Each row is a point. Each copy is the shape, with its points in the same order, turned, moved and blurred by noise. Some copies are also mirrored. Which?

Shape (5 x 2):
0: -0.4  4.2
1: -1.1  1.1
2: -2.9 -3.3
3:  5.2  1.8
4:  5.3 -0.9
Copy 1, 5 rows:
0: -0.2  3.2
1: -1.7  0.1
2: -3.0 -4.2
3:  5.2  0.0
4:  5.3 -2.4
Copy 1 is: only turned
Copy 2, 5 rows:
0:  1.4 -3.5
1: -1.2 -1.0
2: -4.2  2.4
3:  4.8  1.7
4:  4.0  3.6
Copy 2 is: mirrored

Shape (6 x 3):
0:  3.4 -2.7 -4.9
1: -0.4 -5.0 -4.1
2:  0.3  2.0  0.0
3: -1.8  0.4  3.4
4:  3.8 -0.6 -1.0
5: -1.7  5.6  2.8
Copy 1 (6 x 3):
0: -0.1 -2.0 -7.9
1: -4.3 -2.8 -5.4
2:  1.5  1.0 -1.6
3:  0.5 -0.7  2.1
4:  3.0 -1.7 -4.7
5:  3.4  3.9  2.1
Copy 1 is: only turned
Copy 2 (6 x 3):
0: -6.1  1.2 -3.1
1: -3.7 -2.2 -5.4
2:  0.6  1.5  0.4
3:  2.6 -1.9  1.6
4: -4.3  0.7  0.7
5:  4.7  2.8  2.9
Copy 2 is: mirrored
Copy 3 (6 x 3):
0: -0.8 -5.2 -4.1
1:  3.3 -2.3 -4.2
2: -3.1  0.6  0.2
3:  0.6  3.0  3.4
4: -2.6 -4.0 -0.6
5: -3.5  4.9  3.3
Copy 3 is: mirrored
Copy 4 (6 x 3):
0:  4.6 -4.9 -3.4
1: -0.5 -6.3 -3.6
2: -0.5 -0.4  1.9
3: -3.8  0.9  0.7
4:  2.1 -0.7 -1.3
5: -1.9  1.2  5.9
Copy 4 is: mirrored

Shape, 9 rows:
0: -3.5  1.6  7.9 -1.1
1:  1.3 -1.7  2.4 -5.2
2: -6.2 -0.5 -0.8 -0.8
3: -4.4  4.4  0.2 -1.1
4:  4.1  2.7 -2.9  1.1
5:  4.1  1.8 -2.7  1.5
6: -3.1 -6.0  1.4  2.0
7: -1.8  0.0 -1.0  0.1
8: -2.2  0.8 -1.1  0.7
Copy 1:
0: -5.1  5.4  5.3 -3.7
1: -5.1 -0.8 -1.1 -2.4
2: -1.5  5.0  1.2  3.7
3:  0.0  7.0  0.2 -0.6
4:  4.7 -0.5 -1.5 -2.8
5:  4.5 -1.4 -0.9 -2.4
6: -2.3 -0.9  5.3  4.3
7:  0.3  2.1  0.9  1.0
8:  1.2  2.8  1.0  1.0
Copy 1 is: only turned
Copy 2 (9 x 4):
0:  0.7  7.8  4.2 -1.7
1:  4.5  1.5  3.4 -7.0
2: -2.2  1.9 -2.0 -3.3
3:  1.6  3.6 -2.5 -0.8
4:  7.1 -3.1 -0.2  1.1
5:  6.6 -3.9  0.7  0.8
6: -4.3 -2.0  3.6 -3.5
7:  1.2  0.0 -0.4 -1.8
8:  0.7  0.0 -0.8 -0.4
Copy 2 is: only turned

Shape, 14 rows:
0: -3.0  0.0 -0.1  0.0 -1.5 -3.7 -4.2  3.1
1:  0.3  1.2 -5.9  3.3  5.7  3.2 -2.2  2.0
2:  3.3 -2.9  2.5  5.7  1.7 -1.4 -4.0  1.2
3: -1.9  1.4 -3.6 -3.0 -0.9 -1.5  1.7 -0.5
4:  7.3  1.5 -3.8  3.5  0.3 -0.7  1.7  1.3
5: -3.2  3.0 -1.6 -3.8 -5.4 -2.1 -3.3 -2.9
6: -0.5 -2.2 -2.7  0.3  5.7  2.3 -1.5  5.2
7:  4.5  0.8 -4.2 -2.3  0.6 -4.1  2.1 -4.9
8: -2.8  3.1  2.2 -1.6 -0.7 -3.9 -2.4 -1.1
9:  4.8  2.9 -0.2 -2.8  1.8 -0.2  0.5 -1.1
10:  6.4  2.6 -1.9  3.2  2.4 -0.2  5.1  0.0
11:  0.5  0.4  2.7 -4.6 -3.0 -2.3 -3.9 -0.3
12: -2.0 -3.5  4.7  2.7 -2.6  0.5 -2.3  0.2
13:  2.0 -3.4  3.8  6.8  2.4  0.9 -4.7  4.7
Copy 1:
0:  0.3  3.7  0.0  1.4 -0.9 -6.8 -0.8  1.3
1:  2.3 -1.4 -4.1  5.0  6.4  0.2 -0.7  1.4
2:  4.5  1.8 -0.9  5.7 -1.5 -2.6 -0.8 -5.5
3: -1.5 -1.5  1.5 -1.9  1.6 -2.3  1.7  2.6
4:  4.4 -1.1 -0.4  3.0  3.1  0.4  7.0 -2.6
5: -4.6  2.8 -1.2 -5.6 -0.7 -4.6  1.7  0.5
6:  4.5  0.1 -0.4  5.0  3.2 -0.2 -2.9  3.4
7:  1.4 -4.0  2.8 -4.1  3.2 -1.8  4.3 -3.9
8: -3.8  3.5  2.6 -0.8  0.7 -4.7 -0.6 -1.6
9:  1.3  1.3  3.2 -1.6  3.5  1.7  2.7 -2.4
10:  2.6 -2.4  3.2  3.9  3.6  2.1  6.4 -3.2
11:  0.3  5.7  1.9 -4.0 -1.6 -2.7 -0.6 -1.0
12: -0.9  2.3  0.0  3.2 -6.2 -1.8 -1.8 -2.0
13:  4.9  3.7 -1.7  9.2 -2.3 -1.6 -2.0 -3.4
Copy 1 is: only turned
Copy 2 (14 x 8):
0: -0.2  1.0  1.7  2.3 -1.1 -1.4 -3.3  5.6
1:  3.7 -0.7 -4.0  4.0  2.1  3.6  1.7 -0.7
2:  4.6 -4.8  2.6  0.5  3.5 -3.8 -3.3  1.6
3: -1.0  1.6 -0.3 -0.8 -4.7  2.3  0.7  0.6
4:  5.5 -0.6 -2.5 -1.4 -0.8 -3.3  0.6 -3.3
5: -1.6  3.8  2.7 -0.9 -6.1  2.3 -5.5  2.3
6:  2.7 -2.0 -1.4  2.3  3.0  2.0  3.8  5.0
7: -2.1  1.1 -1.7 -5.6 -2.6  0.6 -0.6 -4.3
8: -3.0  3.2  5.6  0.9 -0.9 -1.0 -3.5  2.0
9:  1.7  2.5  2.2 -4.1  1.1  0.9  1.8 -1.3
10:  3.9 -0.3 -0.4 -1.2 -1.1 -3.2  4.0 -6.2
11: -0.1  3.1  4.9 -3.8 -1.8  0.3 -3.6  3.9
12:  2.4 -4.2  7.2  1.0 -2.3 -0.6 -2.3  3.9
13:  6.3 -5.3  3.6  3.1  4.9 -2.9 -1.9  3.8
Copy 2 is: only turned
Copy 3 (14 x 8):
0: -3.8  0.5  2.6  3.0  0.3  1.1 -2.5  1.5
1:  1.4 -3.8 -8.0  6.0  1.5  2.9 -4.5 -2.7
2:  0.6 -5.8  3.1  2.1  1.9  2.9 -2.6 -6.0
3: -1.5  1.4 -4.2  0.8 -0.9 -2.7  0.6  0.8
4:  5.2 -3.2 -3.2 -0.4  4.3 -2.2 -3.2 -3.6
5: -0.8  3.9  0.8  1.4 -5.9 -2.0  0.3  1.6
6: -3.0 -4.4 -6.5  1.5  3.2  4.3 -3.8 -1.1
7:  0.8  1.3 -4.3 -0.6 -0.1 -7.1 -1.0 -5.4
8: -2.6  4.2  1.4  1.7 -1.2  0.8  0.0 -1.4
9:  1.1  1.5 -4.3 -2.9  0.0 -0.5 -1.8 -5.4
10:  5.1 -1.0 -5.3 -0.5  5.4 -1.8 -0.1 -5.2
11: -3.2  2.0  1.8 -2.8 -3.7  0.1 -2.0 -1.6
12: -2.2 -3.6  2.5  0.7 -1.7  3.9  2.8 -1.6
13: -0.2 -7.4  3.0  2.8  3.4  6.9 -3.0 -4.3
Copy 3 is: only turned
Copy 4:
0: -1.4 -0.4 -0.1  0.1 -5.8 -3.0 -3.4  0.0
1: -5.6  1.9 -3.0  5.9  2.0  0.7  1.7  0.6
2:  0.0 -4.3  2.4  4.3  0.9  1.2 -4.1 -1.4
3:  0.8  1.0 -4.3 -0.8 -3.1 -2.8  3.4  1.4
4:  2.9 -2.8 -2.4  8.4 -0.1  0.8  2.7  2.8
5:  2.4  1.4 -3.3 -2.3 -8.7 -1.7  1.8 -3.7
6: -4.4  1.0 -3.7  2.6  2.2 -0.2 -2.9  3.4
7:  6.0 -1.6 -4.5  3.0  0.2 -4.4  5.1 -1.5
8:  2.6  2.6  1.2 -1.5 -4.7 -2.9 -0.6 -1.5
9:  5.8  2.3 -3.6  3.1  0.3  0.1  1.0  0.6
10:  4.5 -1.0 -0.5  6.1  2.4  0.8  4.5  4.3
11:  4.8  0.5 -2.7 -1.2 -5.3 -0.9 -3.7 -2.0
12:  0.1 -3.7  2.2 -2.8 -2.4  2.6 -3.4 -0.7
13: -2.5 -3.5  3.3  4.2  0.8  3.3 -6.7  0.8
Copy 4 is: only turned

Shape:
0: -0.7 -2.3  4.8 -4.1 -0.2  4.2 -1.4 -0.2 -4.4
1:  0.1  2.6 -2.7 -1.8  5.9 -2.2 -0.2 -3.4  0.8
2:  6.4  7.4 -0.9 -0.4  4.5  2.5 -4.2 -2.6 -2.5
3: -1.0 -2.2  7.2 -1.0 -0.7  2.3 -4.9  3.2 -2.9
4:  6.1 -0.9  1.8 -3.5  6.1  2.1 -3.9  2.9  1.2
5: -1.1 -2.5 -0.7  4.0  1.1 -0.3  5.2  0.8 -0.1
6: -0.6 -2.4 -5.6  2.3 -2.7 -5.1  4.3 -0.3 -3.2
7:  0.5  0.6  0.6  1.4  1.0 -3.6  2.0 -0.5  4.8
8: -3.1 -1.6 -0.3 -1.2 -2.8  5.2 -0.1  2.5 -1.7
9:  5.8  2.2  1.7 -5.2  2.5  3.0 -7.0 -0.4  2.5
10: -2.9 -1.7 -3.9  4.2 -0.4 -2.9  0.7 -0.7 -1.7
11: -4.0 -3.3 -0.6  0.6  0.4 -0.2 -0.2  4.1 -1.1
12:  3.6 -0.9 -1.2  2.1  4.2  1.2 -4.3 -5.5  0.7
13:  1.7 -1.9 -2.8  0.5 -0.4 -0.6  1.5 -0.3  0.5
14: -4.0 -5.3  1.7 -0.5 -2.6 -1.4  3.8  2.9 -2.1
Copy 1 (15 x 9):
0:  1.2  3.9 -1.5  1.8 -2.4  4.3  4.8  4.3  2.5
1: -2.0 -5.5 -0.2 -1.0 -1.5 -0.2  0.2 -0.9  2.7
2: -4.2 -0.7 -0.5  6.2 -0.9 -0.8 -1.9 -0.7  9.4
3:  2.3  6.0 -1.1  0.4  2.5  0.9  4.6  7.8  4.0
4:  4.1 -3.7  1.6  4.9  1.6  1.7  1.3  4.8  8.4
5:  1.5 -0.6  0.3  2.2  0.1 -2.4  0.1  3.5 -5.5
6:  0.9  1.0  6.1 -0.5 -1.1 -2.2 -1.6 -2.6 -5.3
7:  2.4 -3.5 -0.8  0.0  2.2 -5.4  2.4  0.6 -0.6
8:  3.4  4.7 -2.9  0.9  0.8  3.5 -0.6  1.5 -1.5
9:  3.7 -0.9 -1.5  3.2  0.3  0.1  0.7  2.2 12.0
10: -0.4  1.9  3.1 -2.3 -0.5 -2.0 -2.3  1.3 -3.5
11:  2.6  1.2  0.8 -1.9  2.9  1.7 -0.1  4.5 -3.0
12:  1.2 -1.0  0.8  0.6 -3.8 -3.5 -2.5  4.4  5.9
13:  3.3 -0.9  1.8  1.6 -1.0 -1.4 -0.5  0.2 -1.2
14:  3.1  2.7  1.2 -1.6  1.4  1.6  4.1  3.6 -6.3
Copy 1 is: only turned
Copy 2:
0: -1.4  3.5 -3.0  1.9 -5.5 -5.8  2.8 -1.1 -0.4
1:  1.0  2.1 -2.9 -6.3  3.8 -1.0  0.4 -2.7  1.1
2: -4.2  5.0 -1.6 -3.4  4.3  1.6  0.8  3.4 -5.3
3: -0.5  1.1 -5.3  0.9 -9.4 -3.0 -1.6  1.4 -2.6
4: -0.6  1.9 -0.6 -6.4 -4.9  0.0  3.0  4.6 -0.1
5:  5.7 -1.3  0.0  2.0 -1.6  1.8  1.6 -5.2  0.2
6:  4.9 -5.5  2.5  1.4  2.8 -2.4 -0.7 -6.0 -1.5
7:  6.1 -1.1 -3.4 -1.3  0.9  1.8 -0.6 -0.2  2.3
8: -1.9 -0.6 -1.1  4.8 -4.6 -1.8  0.0 -2.0  2.3
9: -2.1  4.4 -1.3 -4.7 -2.8 -1.8  0.1  7.6  1.0
10:  3.6 -1.9  1.0  0.7  0.0 -0.5 -3.6 -6.6 -1.5
11:  1.1 -3.2 -1.4  0.5 -5.7 -1.6 -0.7 -4.6  0.7
12:  1.3  6.7  1.9 -4.1  0.1  0.7 -3.1  0.1 -1.6
13:  3.6 -0.9  1.3 -0.2 -0.1  0.4 -0.1 -0.8  0.8
14:  5.0 -3.9 -1.6  3.0 -5.5 -4.2  1.3 -5.1  1.4
Copy 2 is: mirrored
Copy 3, 15 rows:
0:  4.9  2.3  1.8  1.6  4.2 -1.2  1.3 -2.7 -7.8
1: -4.3  2.1 -1.4 -3.1 -2.6 -1.4 -0.4 -3.6 -4.7
2:  1.1  5.9  2.5 -3.2 -3.3  0.0 -7.1 -7.3 -3.5
3:  5.2  3.1  6.9  3.5  2.4 -2.9  2.3 -0.9 -5.6
4: -0.9  2.2  5.9 -1.0 -0.4 -1.9 -7.0 -0.4 -7.9
5: -2.0 -1.9 -2.5  5.6  0.1 -0.8  0.0 -0.9 -0.3
6:  1.1 -3.7 -5.9 -0.6  0.2 -5.0  0.5 -0.9  2.7
7: -4.2  0.4  1.2  0.0 -0.6  0.6  0.3  1.0  1.1
8:  6.1 -2.5  1.2  3.1 -0.2  1.5  2.5 -1.8 -4.6
9:  2.1  5.6  6.1 -4.8 -1.6  1.0 -4.7  0.3 -6.6
10:  0.5 -1.4 -4.0  1.7 -3.3 -3.7  2.5 -1.2  0.7
11:  1.2 -3.3  1.1  3.2 -0.9 -3.6  3.6 -0.2 -3.6
12: -0.1  7.1 -1.2  0.0 -4.8 -1.4 -3.3  0.4 -3.5
13:  0.6 -1.7 -2.2 -0.5 -0.8 -0.5 -1.4  0.6 -0.8
14:  2.0 -4.0 -0.9  3.8  4.2 -2.5  4.5  1.2 -2.3
Copy 3 is: mirrored
